Every row gives one point. Each copy is the shape, with its points in the same order, turned, moved and blurred by noise. Is it also mirrored, or only turned?

Shape, 8 rows:
[[ 25   9  36]
 [ 56   0  -5]
 [ 34  25  -3]
 [-13  21  25]
 [-21  42   8]
 [ 43 -36 -80]
 [-27   4  -7]
 [-29 -10  10]]
Copy 1, 8 rows:
[[-31 -35 -35]
 [ 26 -19 -38]
 [  5  -1 -55]
 [-46   5 -21]
 [-48  26 -27]
 [ 86  31  -8]
 [-22  19   6]
 [-29  11  20]]
Copy 1 is: mirrored
Copy 2, 8 rows:
[[ 19  42  -2]
 [ 48   0 -24]
 [ 12   8 -30]
 [-15  31  10]
 [-37  23  -1]
 [ 46 -82  -6]
 [-20  -4  24]
 [-12   9  40]]
Copy 2 is: only turned

Shape, 9 rows:
[[  8 -72   1  45]
 [ -4 -28  54   5]
 [  0   5 -20 -15]
 [ 10 -34  24  63]
 [-28 -20  20  -1]
 [-22 -10   1 -25]
 [ 71  26  37 -23]
 [ -7  -2 -37 -29]
 [-49 -19 -15 -20]]
Copy 1:
[[-22 -80   0 -32]
 [ -3  -7  12 -51]
 [-12   3 -33  21]
 [  9 -64  30 -20]
 [-29   0   4 -23]
 [-30  17 -23  -5]
 [ 75  16 -34 -14]
 [-35   3 -48  25]
 [-59   7 -16   3]]
Copy 1 is: only turned
Copy 2:
[[ 45 -52   3 -44]
 [-15 -61  19  -4]
 [ 12  15  13   8]
 [ 40 -72  -2  -3]
 [ -4 -29  41  -2]
 [ -6  -1  40  -7]
 [-41 -12 -53  21]
 [ 10  31  20  -5]
 [ 14   5  65  -2]]
Copy 2 is: mirrored

Shape (12 x 6):
[[ -8  27   8 121  33   0]
 [ -9  27  15 -31 -17   5]
 [ 12 -37   3  -4 -12 -20]
 [  8 -28   4 -25 -10  33]
 [ 12 -19 -55 -29 -22  -3]
 [ 32 -33  -9 -31  21  -5]
 [ -4 -36   0  -5 -14 -14]
 [ -8 -34 -29  -6   6 -10]
 [ -4 -15   8 -22  13 -19]
 [ 31 -33  -8 -26 -25 -11]
 [  7   2  10   0 -11 -20]
 [  2  -3 -34  -4 -12  18]]
Copy 1:
[[ 81 -19  18  87  31 -49]
 [-29  12  23  -7  10   8]
 [ 14 -40  30 -31  18  17]
 [ -3   0  -6 -25  46  41]
 [ -4 -25 -31 -64   8  -4]
 [ 25 -12   0 -51   3  40]
 [  9 -43  17 -20  27  20]
 [ 12 -45 -13 -16   9  10]
 [  1 -31  12 -13  -9  31]
 [  6 -16  12 -59  17  19]
 [  8 -15  37 -14   5   1]
 [ -7 -12 -20 -28  24  -9]]
Copy 1 is: mirrored
Copy 2:
[[-40  35 -42 104  53 -21]
 [ 11  13 -11 -22 -26 -20]
 [ -8 -30  30  10  -5   4]
 [  7 -12  -1 -19  -8  33]
 [ 52 -35  17  -9  17   1]
 [ 16   1  49  -4   4  30]
 [-10 -31  21   2   2   2]
 [  8 -27  24  -1  33   4]
 [-10   1  31 -13   1  -6]
 [ 21 -35  33   2 -18  18]
 [ -2  -2  13  15 -16 -15]
 [ 33 -11 -12   0  20   6]]
Copy 2 is: only turned
Copy 3 (12 x 6):
[[ 22  60  73  71 -36  -6]
 [-40 -18 -13 -22 -25 -13]
 [-30  -9   1   7  23  38]
 [ -9  -7 -17 -34  -5  43]
 [-35  25 -41 -24  41  16]
 [  6 -17 -10 -23  41  22]
 [-31  -9  -9  11  15  37]
 [-11  14 -27  13  25  29]
 [-10 -27 -13   6  15  11]
 [-43  -5  -5 -24  35  35]
 [-31  -8  17   7   6   5]
 [-20  33 -20 -19   2  12]]
Copy 3 is: mirrored

Shape:
[[ 30  42 -16  23  25  -7  -6  -7]
 [-44   8  14  24 -11  22   1  -7]
 [-24   0 -30 -11  57   1  39  40]
 [ 36  22   9  47  19  37 -41 -23]
 [-49  41 -57   5 -27  37  24  56]
 [ 15   6   1  27  29   0  49  58]
 [ -4  10 -20 -22 -25 -26  43 -34]
 [ -1  32 -22 -34  46 -30 -10  18]
 [  5 -37  29 -20  21   9 -41  10]
 [-52 -22 -50  -6 -27 -53 -34  16]
 [ 26 -46  -9  14  24 -17 -27 -15]]
Copy 1, 11 rows:
[[ 26  11  17 -11   7  -3  35  43]
 [-33  -5  -3  17  14 -23 -19   4]
 [ 14 -56   2 -30  73   6  14   4]
 [-12  52  27  -3  -6  26   6  53]
 [-15 -55 -77  22  38 -10  10  33]
 [-30 -50  17 -35  41  -3  52  19]
 [ 32 -29   9  21 -19 -20  21 -32]
 [ 57 -26   4 -47  28  -9   1  22]
 [-14  15  15 -62   6  23 -31 -13]
 [ 20  20 -66 -28  32 -38  -1 -47]
 [ 10  39  21 -38  21  26  17 -30]]
Copy 1 is: mirrored
Copy 2 (11 x 8):
[[ 22  40 -37   1  33  17 -13  21]
 [-28  21  -3  17  -6 -27  26   8]
 [ 20   8 -10 -63  26 -15  49  50]
 [-30  53 -36   2  13  40 -25  -4]
 [ -3  -2 -34   1 -48 -37  37  85]
 [ 30 -12 -49 -34  19  10  51  14]
 [ 21 -16  -5  14  33 -61 -19  20]
 [ 49  26  17 -22  28   0   2  58]
 [ -5   6  50 -21   5  38  -2 -12]
 [ -6 -43  43  39  22 -10  17  79]
 [-27 -15  16  -9  48  35 -16   8]]
Copy 2 is: only turned
Copy 3:
[[ 45 -26 -39  26   8  20  -1 -34]
 [-20 -21   8  46 -41   3 -22 -33]
 [ -3  23 -36  53  24  19 -49  25]
 [ 39 -76 -24  33 -30  23  20 -20]
 [ -5  63 -42  77 -52  35 -19 -28]
 [ 21  19 -46  33  -5 -28 -21  30]
 [-19  25   0  16  31   4  10 -56]
 [ 27   7 -26   8  29  54 -43 -12]
 [-23 -46  -1 -17 -16  44 -12  22]
 [-59  14 -56  -7 -19  52 -45 -58]
 [-24 -61 -45 -10  16  23   1  -2]]
Copy 3 is: only turned

Shape (15 x 11):
[[  -2  -22  -27  -86   -8   31   86   20   -9   44    7]
 [  -7  -22  -14  -43    7  -15  -20   22  -42   -7   -9]
 [   6  -16    3   35   12  -10   48  -16   16  101    7]
 [  -6   -5   30    7  -20   24  -13  -66    2   42  -16]
 [  29  -90   -7   26   20  -16  -26   41  -20  -11    8]
 [  49    7   22   22  -16   12  -28   34    3  -15    3]
 [  -1  -44    3  -70  -18   16   67   31   20  -12   17]
 [   8   17   -5   38    0   -4   32 -101  -24   -8   18]
 [   4    7   -9   18   79   16  -14  -63   13   37  -31]
 [  -6  -19  -33   -1  -19   14   -3   37   21   -7   -3]
 [  42   10  -13    1  -17   31  -27   14  -22  -16  -42]
 [   4   -1   19    2    8  -10   39   16   22  -16    1]
 [   0   16   14   33   49   28  -11   38    3    4   25]
 [  -1   15   11   39   55  -16  -23   29  -36  -21  -33]
 [  38    1    4    3  -15  -21   -7  -11   32   82   19]]
Copy 1:
[[ 10 -79 -16 -76  45  34  -5  10  32 -14 -51]
 [ 21 -41 -28   8   2   3 -55  22 -20 -39  -2]
 [-32 -15  15 -51  10 -26  38  42 -54  24 -58]
 [-26   2 -27 -22 -21 -76   0 -15 -13   2 -34]
 [ 39 -72  -2  15 -32 -27 -22  58 -62   8  39]
 [ 21 -28  21  33 -50  -8 -46  -1 -11  43 -12]
 [ 31 -95 -12 -25   8  22   4  25  52 -15 -32]
 [ 23  57 -24 -37 -37 -28  50 -18 -18 -11  -6]
 [ 17  26  14  -6  52 -74  11 -20 -55   1 -13]
 [  0 -59 -27  19   4  18  -9   4  -6  28   6]
 [ 17 -33 -10   6 -27  -4 -53 -51 -34  25  -2]
 [ 19 -35  22  23 -15   9  20   7   9  -7 -27]
 [ -9  -6  52  15  13  -9 -29  28  -4  28  22]
 [  6   1  39  40  -6  -4 -36  -7 -60 -29  22]
 [ -3  -6 -14 -14  -2 -30  -7  45 -35  56 -74]]
Copy 1 is: only turned
Copy 2, 15 rows:
[[  28  -55   -7  -21   64    8   38   -9 -115   -2   -2]
 [  -6   -9   -2    5  -20    6  -32  -23  -52   -1   -1]
 [  25  -78  -12  -35   31  -41   49  -18   18   41   26]
 [  44  -40  -37  -30  -16  -12   34  -23   25    1  -51]
 [  31   -7  -22   34  -22   21  -51   10   -9   43   53]
 [  17   37   -1   43    2    9   22  -10   10   27   -6]
 [  53  -23    5   -5   48   35   21   29  -83  -31   11]
 [   7  -44  -90    5   22  -50    8   -3   39  -41  -36]
 [  17  -11  -30  -72   23  -56  -24  -17   29   37  -44]
 [  -8   18  -13   -8   -1   34   21   15  -34   15    9]
 [  -4   32  -17   35  -11   -5   12   -4  -23   40  -45]
 [  15   -5   10    2   29   -2    7   32   -2  -15    5]
 [  -7   19    4   -7   50   22  -12  -26   34   24    5]
 [ -41    4   21   17    0  -14  -49   -8   28   28  -21]
 [  53  -23   -1  -16  -13  -44   58  -34   11   17   28]]
Copy 2 is: only turned
Copy 3 (15 x 11):
[[-64 -43 -66  -1  -2  -4  59  11 -63  22  -5]
 [ 17 -18 -19   0 -13 -13 -23   7 -56 -21 -25]
 [-18  43  20  19  -9   5  55  44  -4  69 -10]
 [ -5  52 -18  23  62  33 -20  25 -15  50   8]
 [  5 -30  59  19  13 -59 -27  29  -8 -26  -6]
 [ 14 -34  -6  31   1   1 -53  23  37   9  35]
 [-68 -46 -52 -20   8 -34  11  23 -40 -13  34]
 [  8  55   3  21  81  63  35  15 -14 -16  32]
 [ 30  30  12 -27  65  43  18  29  17  30 -59]
 [-31 -10 -17  12   3 -29 -16 -30  19  -1   2]
 [ 30 -34 -35  52  21  23 -41   4  11  -9 -22]
 [-20  -4 -21 -12   1  -1  -3  33  13 -17  17]
 [  3 -29  33 -31  -8  34 -25  -3  24  18   8]
 [ 35  -8  24 -10 -22  45 -46  18  24 -35 -31]
 [ 19  19 -13  16  14 -25  19  35   8  70  22]]
Copy 3 is: mirrored
Copy 4, 15 rows:
[[ 24 -10  -6  79 -23  21  81  60 -36 -34 -25]
 [  4  13 -10 -13 -46   0  -1  53 -21   4   0]
 [ 27 -29 -25  10  46  -9  94  -1   7  51 -25]
 [-13  24  16  -9  42  19  53 -10  28  17  33]
 [ 38 -66   7 -49 -22   8 -26  37 -27  41   3]
 [ 22 -31 -50  -1  -3  15 -33  -9  14  13  41]
 [ 23 -43   5  55  -9  -1  31  66 -28 -56   4]
 [  6  40   1 -34  65  -3  36 -57 -39 -19   4]
 [ 47  51  33  -9  21 -10  21 -35  33  48 -28]
 [ -9 -45 -13  10 -14  14  -9  17  12  -9 -20]
 [ 21   6 -33 -15 -33  48 -18 -11  21  -8  16]
 [ 34 -21 -24  13  28 -25   4  23   2 -27  -3]
 [ 32  -5 -32  31  27  -8 -42  12   3  47 -15]
 [ 46  27 -44 -40   5  -9 -48  24  15  26 -23]
 [  0 -33 -24  17   0 -25  71 -23  21  48  22]]
Copy 4 is: mirrored

Shape:
[[  21    4  -31  -37 -121  -11   -4   19   -8   -5  -38   60]
 [ -45  -20  -33  -17   35  -13  -13    4  -58   30   23    9]
 [  14  -15   -8   -5   33  -14  -21    1   17  -35   -9   22]
 [  27    6    8   14   26   22    8   19    8    3  -67    2]
 [ -12   13    1    9   -3    4  -10   28    0    0   -8  -21]
 [  -7   -8  -30  -56  -31   -9   52   22   20   -5   18  -16]
 [  -8   14  -60   -3   27  -15  -24   24   -1   30    1   19]
 [  12   -8  -19    7   19  -13   26   15   17    3   11  -16]
 [ -48   -2   14   -7   11    3    1  -55    5   16   21   18]
 [  15    8   13  -13   12  -18   -1   11   15   -7   23   -4]
 [  30  -17   14    2   14    0  -31  -17   10   28   15  -10]
 [  -8   -7   10   12   14   78    5    5   17   27   22   -8]
 [ -16   -4    7  -17   27    8  -17  -40    2   21  -10   29]
 [  22    2    5  -21   25    2  -31   -9    7  -26  -30  -19]
 [  34   25   -2  -18  -26   21  -18  -45   -7   25   16    3]
 [  -7   -5   -8   10   29   -6   32   15   -1  -45   21    0]
 [  20  -11  -61   10   -9   -6  -11    8   14   24  -21  -19]]
Copy 1:
[[ 52 -42  40  84 -20 -20  28  -4 -41   5  24  78]
 [ -4 -25 -16 -56 -21 -54 -38 -27 -21   1  20  -8]
 [-10   0 -23  15  49 -25 -16 -17   8 -14 -15  21]
 [  1  42   6  25  16   1 -10   2 -25 -35 -46 -11]
 [-22  19   7  -6   1  13  -5  -5 -11 -22   5  16]
 [ 25   8   6 -25   2   1  19  -3 -18  58 -14  60]
 [ 23  -8 -30 -33  14 -30 -14  -9 -44 -45  10  20]
 [ 16  23 -25 -24  16   2  16  -4   1   5 -14  11]
 [ -4 -55  26 -43   3 -19 -26 -14  31 -11 -37   3]
 [  4  12  -1 -14  26  -5 -12   1  22   4   2  30]
 [  6 -17 -24  -3  10  16 -33  33  25 -16  -3  -6]
 [-33 -21  14 -27  22  33  -8  29 -27   9 -23 -41]
 [ -2 -33  12 -14  10 -27 -48  -3   4 -23 -41   3]
 [-29  10 -17  18  23  23 -52 -17   2 -26 -26  20]
 [ 33 -50  28   6   6  45 -44   1   3 -12  -5   8]
 [-12  24  -8 -18  40  -7  18 -50  14  22  -9   3]
 [ 22 -10 -52  -1  -7  16   6  -5 -34 -30  -7  18]]
Copy 1 is: mirrored
Copy 2, 17 rows:
[[-108    7   96    4  -34  -34   31  -38   38  -15    9    3]
 [ -25  -23    3   22   31   18   -3   44  -50  -29   29  -10]
 [  -4    5    5  -16   14   -8   25    4   -4   20  -13   48]
 [  23   15    0   16  -46  -43    2  -13    4   11   11   28]
 [  -8  -11  -11   -4  -21    4    0   -5   23  -16   13    2]
 [ -20    5   36   19   -5   44   75  -11   36   -2   38  -14]
 [ -34  -27  -11   35    9  -19   22   35   -6    0  -14  -11]
 [  17    0   -1   17   20    7   28   -5   26   -2    9   -2]
 [ -21   20   13    8   19   56  -21   -9  -37   28   -3  -14]
 [  -5   -2   -1  -21   20    2   21   -5   25   25   22    1]
 [  16  -33   19  -13   17  -11   -6  -20   -9   31    0  -14]
 [   6  -46  -20   44  -14   35  -11  -52  -12   27   29   10]
 [ -15    7   13    8   -4   10  -11   -2  -46   38   -5    2]
 [   8    3   -2  -41  -23  -13   27  -12  -17   16   -4   20]
 [ -33   -9   16   -9    7  -14   12  -59  -28   26    6  -41]
 [   0   20  -21    6   32   25   27   -7   20  -13   15   36]
 [   4  -29   22   26   -9  -23   40   -7   10  -22  -29  -17]]
Copy 2 is: only turned
Copy 3, 17 rows:
[[-24  -9  -7 -34   0 -55 -70   9  -2 -27 -63  89]
 [  3 -24 -36  -7 -45  11 -34 -20 -30   5 -19 -78]
 [-15 -37  -4  33   0   6  23  20  -1 -17 -11 -12]
 [-68 -35  24  13  34  28  -8  -7  37  16 -26 -14]
 [-19   7  12 -14  17   3 -10   6  -4  25 -12 -24]
 [ -7  10 -45 -38  -8 -33  29 -41  13  15 -17  10]
 [-13  -7 -27  37   4 -25 -38 -11  -2   1  -2 -46]
 [-21  17  -8   8  -6  12  24 -21  23  11  -2 -21]
 [-14 -24 -28   0 -29  46  -9 -30 -53  12  30  -1]
 [-20   7  13  -2 -14  -3  25  -6  -7  -9  14 -17]
 [-26 -13  40  32 -32   9   1 -18 -12  14   9 -18]
 [-16 -36  22  -6 -14  18 -13 -15  28  65  43 -15]
 [-42 -50  -6  17 -11  26 -14 -29 -37   2  11 -10]
 [-23 -37  32  15  23  14  28  -4 -14  10 -31 -23]
 [  1 -23  47   3 -13  -4 -30 -53 -25   0  14  16]
 [  5  -5 -24 -14  -3  34  40   1  25 -12  -3 -27]
 [-12  15  -2  48   6  -8 -30 -27  17  29 -33 -16]]
Copy 3 is: mirrored

Shape, 18 rows:
[[-29  13  -4 -21  -2  21  11  -8  11  34  40   1]
 [-17  -1   2 -38 -29   8 -28   2 -45   3  10 -23]
 [ -6  10  35  33  17  23  13 -12 -34  -9  17  -7]
 [ 66  21  34  -9  56 -26  26   6 -20 -54  -9   1]
 [-47 -24 -15 -34   4 -27 -39  28 -28  32  25 -14]
 [ 60  -2  -5  49  35 -25  16  33  25 -29  -7   7]
 [-66  31   9 -34 -33 -12 -34   6  30  -5   4  -5]
 [ 94  -1  33  33  46 -15  14  35  -1 -74 -30 -26]
 [ 67  29  28  14 -11 -30 -10   3 -21 -22 -12   8]
 [ 58  -7  55  -3   3 -18 -18  53   1 -67  -5  39]
 [-15 -33 -12 -29 -75  -2 -18 -11   6  21  11   1]
 [ 23 -34  40  20  42  35   5 -12   7 -37  42 -21]
 [-31 -14 -31 -37  -4  -1 -52 -53  12  -2  -1   6]
 [-63 -29   7 -24 -29 -25  15 -10  -8  -2 -29 -14]
 [ 75  16  45  55  41  15 -27  41 -10 -46 -49 -14]
 [-53  -5 -48 -26 -21  35  -1   4 -28 -16   7  27]
 [-60 -29  10  -5   1   1 -20 -34 -20  36  11  43]
 [  4   4  10  58  20 -20  -7 -11 -29 -58  47 -13]]
Copy 1, 18 rows:
[[ -16   22   -9    7  -42   27   12  -14  -26  -27   32   -2]
 [  31   41   21   13  -22   36  -11   -1   20  -22  -10   12]
 [   5    0   17  -22  -25  -19   35   15   22  -43   17  -26]
 [  -9   44  -13   -3   12  -91   27  -19   37  -30  -41  -32]
 [  -2   58   30  -15  -23   37  -46   -8    2   16   22   12]
 [ -43   20   -7  -11   44  -66   27   28  -15    1  -25  -32]
 [ -10  -18    3   36  -43   20  -35  -16   -1    4    6   48]
 [ -19   31    7   -5   47 -109   15   28   22  -36  -69  -43]
 [   8   36  -17   27    7  -48   40   31   34    5  -36  -15]
 [  -3   46   15   10   25  -97   22   26   17  -17  -34   47]
 [  33   26    4    9  -27   49    8   16  -41    8  -24   41]
 [  -8   22   56  -16  -22  -56   33    0  -26  -58   -8  -30]
 [  38    3   31   26  -15   23   -3  -50  -30   28    4    0]
 [  29   -9   -7  -42  -37   21  -32  -12   -4    6  -21   28]
 [   9   11   18   22   50 -100    2   61   30  -34  -22  -46]
 [  14    5   13  -14   23   54    6  -35   -3  -26   22   36]
 [  39   10   15  -32  -41   14   12  -17  -14   23   56   18]
 [ -35    2   61  -21   -5  -24   54   11   38   -5  -20  -24]]
Copy 1 is: only turned
Copy 2:
[[  0  30   9  46 -18  31 -16 -16  13  25  -3  -1]
 [-22   9   2  40 -42 -17  24  23 -11  30  18   8]
 [-10  -5 -17  30  24  -7  10  15  17  26 -29  46]
 [-28 -25  13 -40  26  31  12  69  32 -12 -22  34]
 [-59   2  18  39 -43 -10 -17 -10  17  33  40 -16]
 [ -7  -1  37 -58  54 -10   7   3  44 -22 -15  17]
 [ -3  -9  55  83 -35  -9  -3  19   1   5  -2 -34]
 [-16 -25  25 -90  57 -30  30  78  36  -7 -32  43]
 [  8 -41  22 -31   6  10  55  25  18 -18   9  34]
 [-22 -46  25 -56 -17 -17  44  37  37 -31 -57   3]
 [ 11  16  15  24 -37 -15  24 -25 -40  16  22 -44]
 [ -7   1 -33 -12  34 -12  -7  38  37  42 -55  -3]
 [  2  -6 -15  42 -14 -12 -36  22 -21 -19  37 -45]
 [-45  -5  43  49  -9 -14 -12   7 -57  20  -9 -16]
 [ 10 -33  24 -57  36 -59  15  50  52  -6 -24  69]
 [-26  61  -8  54 -36 -25 -12   1 -20 -28  -2  -1]
 [-30 -23 -21  61 -20   2 -34 -44 -13   3  -5  -6]
 [-39 -11 -25  23  66 -17  43  19  43   0 -18   3]]
Copy 2 is: only turned
Copy 3 (18 x 12):
[[-19   8  -1  -9   0  32   1  24  39  -3   0  42]
 [-10  29 -16  28 -19  14  49  20 -13  -8   5  17]
 [  3  57  45   8   9  15  -9  30  -3  28   7   5]
 [ 59  17  38 -21  -2 -52  -7  30 -24  62 -21 -19]
 [-20  18 -10 -29 -55  25  49  22 -15 -24  -2  22]
 [ 42  15  39 -31 -15 -25 -70  52 -15   4 -11 -46]
 [ -3   1 -28  19 -70  41   9 -22  37   9  -7  11]
 [ 93  30  56  -3 -14 -59 -32  50 -34  30 -25 -60]
 [ 42  27   1  12  -6 -37 -28   2 -43  27  25 -19]
 [ 64 -34  37  16 -37 -10 -30  37 -73  44   3 -32]
 [ 13  15 -54  21 -15  48  -1   6 -24 -44  -1  26]
 [ 46  42  82  11  -6   8 -24  49  -8   3 -25  32]
 [-14  15 -10   2 -17  11   1 -37 -11 -33 -51  42]
 [ 20  34 -35  -5 -12  69  31 -12  -1  -3 -33 -12]
 [ 52  21  79  28 -19 -46 -27  16 -34  10  18 -81]
 [-58   7 -26  23  -1  41  18  22  -7  -4 -48   5]
 [-37  16   9 -28   0  70  10 -20 -18  -4  -7  31]
 [ -5  85  40  -9 -44  -9 -38  38 -23  32 -20  -2]]
Copy 3 is: mirrored
Copy 4:
[[ -3  23 -20 -22  19 -11   3  26  27 -34  -2  35]
 [ 18 -20 -16  -9  26  23 -12  24  24  39   7  35]
 [ 10   6 -25 -14   6  -3  -1 -45 -16  -4 -10   5]
 [ 17 -27  37  -2 -21  24 -20 -63   0 -25  63 -34]
 [ 42  -6 -38 -17  17  13  30  35  74  27  16  31]
 [ 41  22  32  -5 -31  16  10 -28   8 -29  16 -81]
 [ 45  23 -21  31  26 -27  -4  54  14   1  33  43]
 [ 13   0  61  13 -18  29  -7 -75 -10   9  47 -89]
 [ 47 -29  47  16 -13  26 -14 -26  -8 -11  -3 -18]
 [ 67   5  76 -13 -37 -11 -13 -39   0  30  47 -28]
 [ 13   7   1   3 -21  -1  -7  67  32  34 -32  32]
 [-23  50   5 -11 -15  -3 -10 -68  28  12  11  -8]
 [ 21  39 -34  21 -27  43  -5  43  28   0  20  59]
 [  5 -19 -47  20 -17 -23  25  50   7  32  23  16]
 [ 46  20  56  11   7  44  23 -79 -37  18  32 -58]
 [ 27  25 -54 -48  -3  12 -23  55  -6  18  21  21]
 [ 33  19 -52 -24 -40  -7  37  17  19  -1  -6  61]
 [ 46  17 -38   7 -12   2 -42 -62  19   5  -6 -28]]
Copy 4 is: only turned

Shape, 16 rows:
[[-16  52 -43 -66  62  35   3  20  32  13 -42  12]
 [ 11  -2 -36 -39  41  53 -25  76  13  13 -50   0]
 [ 43 -45  -6 -12  13  11  56 -30 -70   3  13  19]
 [ 15  18  14 -31  72  47 -18  66  56 -17 -25 -53]
 [-16 -42  11  16  15 -15   4 -47 -20 -31  17  58]
 [ 30   3  12  15  21 -35  25 -11 -46 -10  20   0]
 [-19  12 -30 -38  -2  36   4  -9   1  41  16  -5]
 [-29   7 -42 -74  17  54 -11  39 -17  -5  14 -20]
 [ -6  18   3  -5   2 -19   6   2 -53 -36  -6  29]
 [ 25 -14  21   2   5 -26  10   4 -36   6  47  67]
 [ 31  -2  47 -38 -20 -60 -26 -16  19 -21 -24  36]
 [ 44  28  37   4  10  46 -29  12  11 -30 -45  -5]
 [  2  -2  28  34  -8 -11  21   1 -35  19   2  26]
 [ 38  -5  -5  21 -28 -14  46   0   1 -40  21  37]
 [-59 -12 -47 -63  24  37  27  47   6  23 -39 -28]
 [ 33 -18 -36  28   6 -26 -15 -15 -26  -7   6   5]]
Copy 1, 16 rows:
[[ 27  71  30  12  45  15   4 -45  17 -38 -27 -32]
 [ 31  28  22  33  21 -39  33 -58  13 -61  10   0]
 [ 12  15 -35  30 -29 -14 -53  59 -22 -25  63 -24]
 [ 54 -18  77  12  51 -10  24 -57 -24 -61 -10   5]
 [ -3  13 -28 -65 -30  25 -15  36  -8   5  45  -3]
 [ 16   1 -26  -8   1 -11 -47  60 -16   4  11  32]
 [ 26  15 -13  32 -21  16  14 -10  13   3 -12 -47]
 [ 40   9 -24  41  -5  33  12 -72   6 -44   0 -27]
 [-16  13 -31 -12  -4  -1 -47   9   2 -13  18  34]
 [ -6  12 -61  -8 -15   5  20  58 -15  -6  21  38]
 [-12  35  38 -33 -57  14  -3  27  -3  -1 -13  62]
 [-28 -31  60  -9  10 -11   2   4   4 -53 -15   9]
 [-15  -4 -24   3  -6 -28 -12  49 -11  21  14   5]
 [ -8 -12  -7  20  -3  33  -9  57  32  -1  56  45]
 [ 43  43  25  41  11 -16  -7 -86   0   6  22 -35]
 [ 26  -1 -19 -20 -20 -23 -17  36  43 -28  28  16]]
Copy 1 is: mirrored
Copy 2 (16 x 12):
[[ 45 -56 -27 -62 -59 -18  37  18 -13  50 -22 -17]
 [ 26 -42 -46 -45 -49 -11  24  73 -26  40  15  39]
 [ 42   6  35  18   1  51 -46  39   3  -9  46 -40]
 [ 25  33 -45 -42 -80  -3  48  42 -21  44 -28  56]
 [ 26   3 -18  49   2  15 -36 -42 -30  12  48 -34]
 [  0  13  40  30 -14  16 -51   9 -22   6  -6 -11]
 [ 21 -47  17 -13   3  20  49   8   8  24   9  -3]
 [ 55 -62 -14  14 -38  28  58  45  -2  18 -13  17]
 [ 11 -39   8  41 -41  -3 -44  -7 -21  -2   5  -8]
 [-26  -9  -3  38   9  30 -34  13 -42 -23  24 -46]
 [  9  16 -10   6  -9 -66 -14 -20 -38 -53  12  -7]
 [  0   8  -1 -32 -84  -6   0   2 -28  -3  44  48]
 [-29  -8  10  16   5  19 -47  -3   1   4  25   5]
 [-18  17  26  52 -31 -17 -15  19   0  10  48 -41]
 [ 64 -59 -38 -14 -14  -5  30  47  45  52 -19  22]
 [ 14   0  41  27   6 -10 -24  15 -51  29  37   6]]
Copy 2 is: mirrored
